Rows are points. Each copy is the shape, with its points in the same order, stretched, turned, moved and blurred by noise. Say if it was mirrored as well.
(in the rows, 128 means zero)

Shape (6 x 2):
[[ 73 129]
 [159  62]
 [ 86 156]
 [142 120]
 [167 148]
 [ 75 107]]
Copy 1:
[[121 180]
 [ 93 114]
 [150 174]
 [126 136]
 [148 121]
 [109 173]]
Copy 1 is: only turned
Copy 2 (6 x 2):
[[104  40]
 [177 123]
 [ 78  76]
 [118 129]
 [ 93 181]
 [125  29]]
Copy 2 is: only turned
Copy 3:
[[149  85]
 [  8 122]
 [187 103]
 [ 96 138]
 [133 173]
 [122  83]]
Copy 3 is: mirrored

Shape (8 x 4):
[[ 77 142 158 128]
 [144 144 142 111]
 [166 144 175 114]
 [ 77 111 149 124]
 [151 117 146  92]
 [117  52  79 202]
 [142  31 179 184]
 [ 80 140  53  91]]
Copy 1 (8 x 4):
[[166  91  94 119]
 [151 128 144 118]
 [163 136 153  82]
 [163 119  80 123]
 [165 150 137 109]
 [ 60 128  44 137]
 [104 186  56  44]
 [147  89 117 227]]
Copy 1 is: mirrored
Copy 2, 8 rows:
[[141 185 156 127]
 [122 113 120 117]
 [121  73 148 112]
 [124 185 176 124]
 [ 94 122 133 119]
 [109 186 179 222]
 [107 141 234 188]
 [106 218  91 119]]
Copy 2 is: only turned

Shape:
[[133 114 151 132 198 152]
 [127 142 112 138 167 103]
 [101 114 125 138 149  97]
 [114 105 160  63 131 122]
 [164 137 114 141 148 103]
 [146 140 118 175 135 113]
 [119  99 111 105 151 130]
 [123 146  88 123 130 134]
 [126 107 120 102 165 168]
 [171 163 125 117 122 138]
 [121 149 101  65 144  86]]
Copy 1 (11 x 6):
[[129 122 135  74 165 147]
 [150 171 173 137 109 121]
 [104 164 149 157 106 127]
 [ 84  57 110 112  54 146]
 [171 163 171 101 108  87]
 [166 173 176 136 159  89]
 [102 142 100 121 101 134]
 [152 153 133 165 116 127]
 [115 111  89  99 139 153]
 [191  98 160 107 115  98]
 [139 131 155 152   7 132]]
Copy 1 is: only turned
Copy 2:
[[129 220 167  99 141 100]
 [111 148 106  91 109 124]
 [100 129  96  85 148 123]
 [205 146 121 103 180  96]
 [116 155  87 127 116 157]
 [ 77 131  98 148 114 159]
 [155 156 130  76 154 144]
 [141 108 127 103 104 156]
 [174 185 175  88 144 131]
 [159 137 121 161 100 146]
 [190 113  85  63 120 120]]
Copy 2 is: only turned

Shape:
[[159 118 135 166 232 151 125 120 122]
 [148  98 139 140 118  96 144 143 121]
 [156 129  95 164 112 105 128 122 131]
 [158  87 141 155 108 105 116 129 142]
 [152 132 143   7 105 112 130 128 122]
 [167  94 150 101 117 101 143 120 162]
 [106 163 120 129 121 102 116 118 128]
 [ 48 115 158 123 115 131 155 119 236]
 [155 193 154 160 144 147 118 131 163]
 [153  97 123 163 107 155 167 126 117]
 [137 110 128 121 121  97 182 117 117]
 [134 132  97 166 105 100 136 117 189]
 [153 118 151 157 115 111 125  98 117]
 [132 126 147 163 118 103 117 147 149]]
Copy 1 (14 x 9):
[[100 146 210  80 110 195 186 200 136]
 [112 140 114 175 125 123 159 143 122]
 [121 149 174 160 140 135 164 115 122]
 [120 148 117 165 120 100 188 128 121]
 [113 214  61 140 115 125  92 104 120]
 [137 193  90 166 141 116 167 130 103]
 [135 123 167 118 114 142 122 114 122]
 [223 128  93  98 176 152 166  98 114]
 [116 100 192  76 106 203 166 116  75]
 [ 98 122 124 150 195 128 171 126 124]
 [131 155 110 171 171 127 131 145 112]
 [175 159 168 156 156 147 175  95 104]
 [109 127 135 139 138  95 164 142 102]
 [129 113 144 143  99 141 175 126 112]]
Copy 1 is: mirrored
Copy 2:
[[ 68  46 133 211 156  72  58  98 160]
 [127 139 149 118  79 147 142  97 157]
 [138 139 132  83 111 150 112  72 144]
 [147 155 174 115  84 149 121  92 157]
 [ 65 186 112 105  85 163 147 199 118]
 [111 177 158 119  69 127 125 132 141]
 [131 167 113 107 148 153 138 117 138]
 [181 210 172 139 121  73 145 168  80]
 [105 122 172 118 184  84  93 117 152]
 [163 100 164  79  98 117 100 111 163]
 [126 148 113 101  83 128 141 120 159]
 [154 177 147  85 109 120 117  78 113]
 [152 157 155 107 120 141 108 110 194]
 [139 150 169 123 116 137 140  91 147]]
Copy 2 is: only turned
Copy 3, 14 rows:
[[ 95 132 113 137 182 173  45  83 116]
 [ 72 115 121 151 156 140 120 142 124]
 [ 94  84 135 130 154 151 145 126 129]
 [ 53 102 118 132 135 136 120 126 119]
 [123 214 152  98 166 136 150 154 136]
 [ 58 148 138 124 159 132 133 114 148]
 [127 112 162 139 136 127 128 143 137]
 [100 154 161 186  92  70 122  68 176]
 [104 146 207 127 151 157 119  93 109]
 [ 81 122 114 151 136 180 134 115 118]
 [ 95 127 130 163 162 152 131 142 156]
 [ 92  87 156 141 140 119 154  92 160]
 [ 65 105 136 131 133 160 112 142 126]
 [ 75 103 149 150 139 123 114 125 114]]
Copy 3 is: mirrored
Copy 4, 14 rows:
[[ 65 141 132 212 107 135 214 139 176]
 [140 130 107 141  96 116 140 131  88]
 [127 161 137 181 109 118 101 105 119]
 [120 151 100 155  89  96 115 127  90]
 [127 147 199  24 159  65 138 186  71]
 [128 182 121 102  91  75 139 151  88]
 [148 127 140 137 160 102 109 152 154]
 [191 229  20  81 159 111 172 178 178]
 [ 86 157 126 117 134  82 106 126 196]
 [119 162 105 151  69 160 107 116  86]
 [162 145 121 133  84 130 133 152  90]
 [155 213 102 165 120  91 105 100 148]
 [112 132 122 162  76 105  83 161 111]
 [137 133  84 143 120 101 127 124 133]]
Copy 4 is: only turned
